Every row gives one point. Any point is a mix of the corners, with weights that add up to 1. It lies inside the corners' shape when no weight is negative. Is each point inside? If not, which corners have a negative weight?

Corners:
(1): 0.036,0.004
(2): -0.076,0.062
(3): 0.009,-0.050
Points:
0.006,-0.044 => inside
0.048,-0.065 => outside (2)
0.006,-0.044 => inside
0.009,-0.039 => inside
0.030,0.025 => outside (3)
0.007,-0.041 => inside
-0.063,0.050 => inside
-0.067,0.053 => inside
0.000,0.020 => inside

Corners:
(1): 0.030,0.021,-0.001,0.000,0.045,0.068
(2): -0.001,0.036,-0.081,-0.072,-0.024,0.067
(3): 0.014,-0.068,0.144,-0.047,0.150,-0.030
(4): -0.013,-0.015,-0.062,0.011,-0.011,-0.019
(5): 0.028,0.007,0.024,0.017,-0.018,0.031
(6): 0.069,-0.019,-0.038,-0.014,0.022,-0.065
(7): 0.026,-0.067,-0.039,-0.058,0.035,0.036
Points:
0.022,-0.030,0.018,-0.024,0.038,0.012 => inside
0.018,-0.040,-0.036,-0.039,0.023,0.023 => inside
0.030,-0.011,0.011,-0.026,0.036,0.029 => outside (4)
0.036,-0.015,-0.032,-0.060,0.036,0.029 => outside (4, 5)
0.028,0.003,-0.049,-0.009,0.002,0.026 => outside (3)
0.022,-0.038,0.022,-0.034,0.064,0.014 => inside
0.002,-0.012,-0.022,-0.046,0.041,0.049 => outside (5, 6)

Corners:
(1): 0.000,-0.074,0.043,-0.009,-0.004,0.027,0.066,-0.043,0.003,0.090,-0.005
(2): 0.027,0.067,-0.060,-0.057,-0.005,-0.035,-0.010,0.015,-0.003,-0.082,-0.027
(3): 0.092,0.050,-0.030,-0.012,-0.037,-0.041,-0.045,-0.051,-0.007,-0.127,0.032
(4): -0.011,-0.015,0.061,0.056,-0.023,0.055,0.078,-0.050,0.031,0.138,0.012
(5): -0.044,0.006,0.029,0.012,0.056,0.051,0.010,0.022,-0.064,0.068,0.006
(6): 0.004,-0.017,0.027,0.016,-0.036,-0.053,0.002,0.026,0.021,-0.079,0.003
(7): -0.030,-0.056,0.038,0.041,0.064,0.093,0.034,-0.020,0.078,0.135,-0.020
(8): 0.036,0.010,-0.073,-0.007,-0.019,-0.075,-0.033,0.039,-0.037,-0.054,-0.049
(9): -0.051,-0.040,0.074,0.025,0.008,0.033,0.005,-0.037,0.026,0.095,-0.075
(10): 0.063,0.015,0.019,-0.023,-0.025,-0.006,-0.004,0.058,-0.031,-0.040,-0.026
(11): 0.029,0.046,0.034,0.006,0.022,-0.095,-0.036,-0.042,0.081,0.037,0.019
(12): 0.090,0.042,-0.017,0.015,-0.001,-0.042,0.031,-0.022,-0.042,-0.124,-0.010
Points:
0.025,0.013,-0.003,-0.001,-0.011,-0.031,0.004,0.004,0.000,-0.050,-0.013 => inside
-0.026,-0.030,0.024,0.011,0.021,0.049,0.036,-0.003,-0.010,0.073,-0.057 => outside (3, 6, 11)
0.025,0.029,-0.001,0.000,-0.018,-0.032,-0.007,0.008,-0.011,-0.043,-0.020 => outside (1, 7)
0.045,0.027,-0.011,-0.010,-0.012,-0.036,0.008,0.000,-0.017,-0.046,-0.006 => outside (7, 9)
0.014,-0.004,0.013,0.011,0.000,-0.008,0.014,-0.020,0.008,-0.007,-0.003 => outside (10)
0.041,0.015,0.006,0.016,-0.020,-0.030,0.008,-0.021,-0.016,0.005,-0.007 => outside (2, 6, 7)

Corners:
(1): -0.042,-0.027,0.011,-0.007,0.003,0.048,0.048,-0.084,0.016,-0.027,0.037,-0.040,-0.034,0.029,0.036,0.018,0.010,0.038
(2): -0.023,0.007,0.030,0.020,-0.025,-0.008,-0.005,0.017,-0.043,-0.053,-0.032,0.059,-0.041,-0.079,0.032,0.078,0.020,-0.032
(3): -0.023,-0.056,0.007,-0.014,-0.055,-0.045,0.045,0.078,-0.034,0.011,-0.052,-0.096,-0.024,0.057,0.004,-0.079,-0.088,-0.005
(4): 0.052,0.043,0.020,-0.026,-0.026,0.012,-0.008,-0.020,-0.108,0.088,0.061,0.044,0.064,0.075,0.020,-0.037,0.079,-0.046
(5): -0.042,0.041,0.011,-0.002,0.083,-0.096,0.051,-0.020,-0.014,0.094,0.047,0.038,0.014,0.020,0.051,-0.036,0.047,-0.026
(6): 0.040,0.011,0.050,-0.012,-0.031,-0.066,-0.016,0.006,-0.079,0.071,0.057,-0.003,0.057,0.021,-0.005,-0.037,-0.013,-0.044
(7): 0.058,0.027,-0.039,0.058,0.019,0.098,-0.083,-0.050,0.061,-0.063,0.009,0.054,-0.061,-0.114,0.000,0.049,-0.015,0.081
(8): -0.042,-0.063,-0.027,0.056,0.029,0.045,0.024,0.026,0.039,-0.055,0.001,-0.051,-0.019,-0.082,-0.012,0.000,-0.005,-0.061
(9): 0.048,-0.057,-0.006,-0.014,-0.051,-0.048,0.134,0.012,-0.014,0.030,-0.053,-0.065,0.012,-0.010,0.053,-0.090,-0.072,0.033
(10): 0.016,-0.021,0.036,0.035,0.005,-0.004,0.006,0.024,-0.014,0.064,0.056,0.094,0.069,-0.005,-0.036,0.071,0.063,-0.052
(11): 0.023,0.056,-0.011,0.005,0.001,0.083,-0.022,-0.053,-0.001,-0.031,-0.014,0.007,0.059,0.001,-0.054,0.012,0.011,0.067
(12): 0.041,-0.013,0.024,0.006,-0.020,-0.013,-0.019,-0.039,-0.037,-0.026,0.004,0.045,-0.012,-0.018,0.002,-0.028,0.039,0.024
(13): -0.001,-0.012,-0.028,0.041,0.077,0.048,-0.018,0.032,0.029,0.009,-0.045,-0.040,0.066,0.021,0.035,-0.070,-0.018,-0.050
(14): -0.029,0.085,-0.042,-0.030,0.047,0.047,-0.083,0.047,0.008,-0.020,0.036,0.064,0.090,0.059,0.055,-0.013,0.054,0.009
(15): -0.069,-0.021,-0.030,0.035,-0.004,-0.079,-0.017,-0.015,-0.073,0.041,0.007,-0.032,-0.016,0.011,0.022,-0.064,-0.028,0.007
(16): -0.056,-0.038,-0.065,-0.057,0.091,-0.005,-0.001,-0.006,0.034,-0.022,-0.007,0.050,0.053,0.010,0.033,0.074,0.089,0.017
(17): -0.034,0.040,-0.049,0.049,0.034,-0.018,0.039,0.027,-0.087,-0.016,0.038,-0.014,0.032,0.067,-0.005,0.037,0.028,-0.082
(18): -0.019,0.004,-0.083,-0.069,0.016,-0.085,0.082,-0.065,0.024,0.073,-0.005,-0.026,0.040,0.061,0.041,-0.076,0.004,-0.005
(19): -0.018,0.069,-0.010,0.066,0.027,0.068,-0.045,-0.012,0.023,-0.031,0.023,-0.019,0.050,0.020,-0.014,0.067,0.079,0.013
Points:
-0.008,0.001,-0.009,0.006,0.012,0.004,-0.007,-0.008,-0.003,0.003,0.006,0.005,0.017,-0.003,0.016,-0.017,0.013,0.006 => outside (17)
0.010,-0.004,-0.002,0.005,0.003,-0.005,0.000,-0.017,-0.023,0.003,0.007,0.013,0.013,0.003,0.011,-0.023,0.023,-0.003 => inside
-0.007,0.001,-0.023,-0.005,0.033,-0.014,0.020,-0.001,0.005,0.028,0.016,-0.004,0.036,0.027,0.024,-0.027,0.018,-0.018 => outside (2, 11, 15)
0.010,0.018,-0.003,-0.009,0.007,0.000,0.005,-0.011,-0.016,0.018,0.019,0.021,0.034,0.023,0.019,-0.003,0.024,0.000 => outside (8, 15)

Corners:
(1): -0.003,-0.043,0.018,-0.050,-0.029,-0.025,0.035,-0.040,0.049,0.008,-0.011,-0.051,0.094,0.006,-0.052,0.043,-0.013,0.022,0.092,-0.018
(2): -0.012,0.061,-0.056,0.007,0.047,0.039,0.010,0.019,-0.018,-0.060,-0.009,-0.057,0.010,0.010,-0.073,-0.011,-0.032,-0.019,0.073,0.050
(3): 0.004,-0.074,0.009,-0.047,0.071,0.042,0.053,-0.030,0.025,-0.039,0.008,-0.016,0.053,0.048,0.062,-0.019,-0.044,-0.053,0.013,0.062
(4): -0.071,-0.039,-0.016,0.004,0.066,-0.028,-0.041,-0.017,-0.028,0.030,0.058,0.072,0.000,0.034,0.042,0.004,-0.016,0.011,0.068,0.047
(5): 0.042,-0.044,-0.028,0.004,-0.047,-0.026,0.040,-0.026,-0.057,-0.039,0.068,0.017,0.047,0.015,0.011,-0.061,-0.010,0.009,-0.001,0.054
(6): -0.043,-0.057,0.019,-0.094,0.001,-0.011,-0.001,-0.037,0.013,-0.099,-0.024,-0.051,0.000,0.041,0.049,0.038,-0.007,-0.060,-0.053,-0.093
(7): 0.020,-0.006,0.088,-0.042,-0.076,-0.018,0.005,0.055,0.087,0.007,-0.081,0.026,0.038,0.071,0.056,-0.034,0.057,-0.048,-0.009,-0.050
(8): -0.055,-0.049,0.061,-0.041,0.040,-0.001,0.028,-0.062,0.048,-0.056,-0.069,-0.042,-0.019,0.022,-0.040,-0.104,0.055,-0.030,-0.070,-0.059
(9): -0.023,0.059,0.002,-0.036,-0.033,-0.048,-0.032,-0.035,0.003,-0.056,-0.056,0.018,0.003,0.031,-0.079,-0.005,-0.033,0.037,-0.010,-0.073
(10): -0.061,-0.039,0.071,0.049,-0.075,0.040,0.025,0.060,-0.053,-0.077,0.004,0.066,0.054,-0.021,-0.083,-0.050,-0.055,0.003,-0.027,0.020
(11): -0.056,0.038,0.044,0.070,-0.043,0.028,0.046,-0.019,-0.031,-0.070,-0.048,0.080,-0.044,-0.057,0.066,0.043,-0.039,0.038,0.003,0.018
(12): 0.007,-0.014,0.074,0.055,-0.036,0.074,0.053,0.038,0.023,-0.018,0.074,0.010,0.040,-0.020,-0.037,-0.082,-0.033,0.116,-0.063,0.024
(13): -0.056,0.117,-0.022,0.107,0.040,0.088,0.020,0.076,-0.033,0.026,-0.020,0.114,0.102,-0.022,0.072,-0.030,-0.049,0.117,-0.015,0.072
(14): 0.049,-0.021,0.012,0.056,0.070,0.049,-0.023,0.026,0.003,-0.065,-0.038,0.071,-0.001,-0.001,0.045,-0.036,0.014,-0.009,-0.038,-0.014
(15): -0.059,0.089,-0.019,0.046,0.038,0.041,-0.062,-0.013,0.044,0.014,-0.030,-0.032,0.029,0.038,-0.040,-0.140,-0.048,0.002,-0.061,-0.080
(16): 0.003,0.061,-0.019,0.032,0.015,-0.069,0.023,0.114,0.055,0.081,-0.004,0.092,0.040,-0.077,0.030,-0.011,-0.021,-0.007,0.018,-0.006
(17): -0.033,0.077,-0.044,-0.009,0.011,-0.075,0.038,0.064,0.084,-0.035,-0.033,0.062,0.032,0.007,0.092,0.068,0.019,-0.034,0.093,-0.069
(18): -0.001,0.022,0.019,-0.035,-0.054,0.063,0.056,-0.056,-0.010,0.043,0.025,0.067,-0.043,0.052,-0.035,-0.056,0.039,0.094,0.042,-0.006
(19): 0.032,0.062,0.090,-0.034,-0.034,-0.060,0.070,-0.039,0.010,-0.090,-0.009,-0.011,0.035,-0.068,0.026,0.069,0.025,-0.045,0.022,-0.029
(20): -0.042,0.066,0.059,0.014,-0.050,-0.026,0.003,0.033,-0.052,-0.060,-0.066,-0.007,0.040,0.063,0.038,-0.081,-0.037,0.058,0.006,-0.074
(21): -0.050,-0.051,0.049,-0.076,-0.005,0.076,-0.057,-0.020,0.020,-0.050,-0.063,0.017,0.021,0.008,-0.008,-0.077,0.014,-0.021,0.070,0.045
Points:
-0.019,0.007,0.031,-0.001,-0.034,-0.008,0.022,0.024,0.007,-0.043,-0.035,0.019,0.019,-0.007,-0.005,-0.025,-0.001,-0.021,0.012,-0.034 => outside (3, 4, 9, 12, 13)
-0.015,0.016,0.006,-0.011,0.012,-0.007,0.019,0.000,0.028,-0.010,-0.018,0.011,0.040,0.012,0.000,-0.017,0.000,-0.008,0.003,-0.023 => outside (11, 12, 20, 21)
-0.019,0.017,0.030,0.002,-0.019,0.010,0.015,0.003,0.013,-0.022,-0.027,0.025,0.016,0.018,0.015,-0.035,-0.003,0.011,0.000,-0.018 => inside
-0.011,0.026,0.006,-0.001,-0.001,-0.019,0.017,0.034,0.038,-0.021,-0.026,0.040,0.028,0.007,0.038,-0.003,0.004,-0.011,0.023,-0.029 => inside
-0.026,0.008,0.006,0.012,0.012,0.019,0.018,0.005,-0.001,-0.029,-0.003,0.034,0.024,-0.012,0.002,-0.018,-0.024,0.012,0.008,0.015 => outside (7, 20)
-0.017,-0.005,0.024,-0.008,-0.010,0.002,0.011,-0.005,0.008,-0.037,-0.010,0.008,0.020,0.008,-0.009,-0.028,-0.011,-0.004,0.008,-0.013 => outside (13)
-0.024,-0.006,0.025,-0.016,-0.005,0.013,0.006,-0.008,0.006,-0.044,-0.018,0.005,0.021,0.025,0.008,-0.023,-0.006,0.001,0.005,-0.017 => outside (16)
-0.017,0.007,0.017,0.010,0.002,0.018,0.020,0.008,0.013,-0.017,-0.002,0.033,0.027,-0.005,-0.009,-0.027,-0.007,0.012,0.016,0.016 => outside (6, 20)
-0.020,0.000,0.033,-0.013,-0.028,-0.009,0.005,0.026,0.023,-0.026,-0.034,0.035,0.001,0.013,-0.010,-0.017,0.001,0.011,0.018,-0.033 => outside (3, 5, 13, 15, 19)
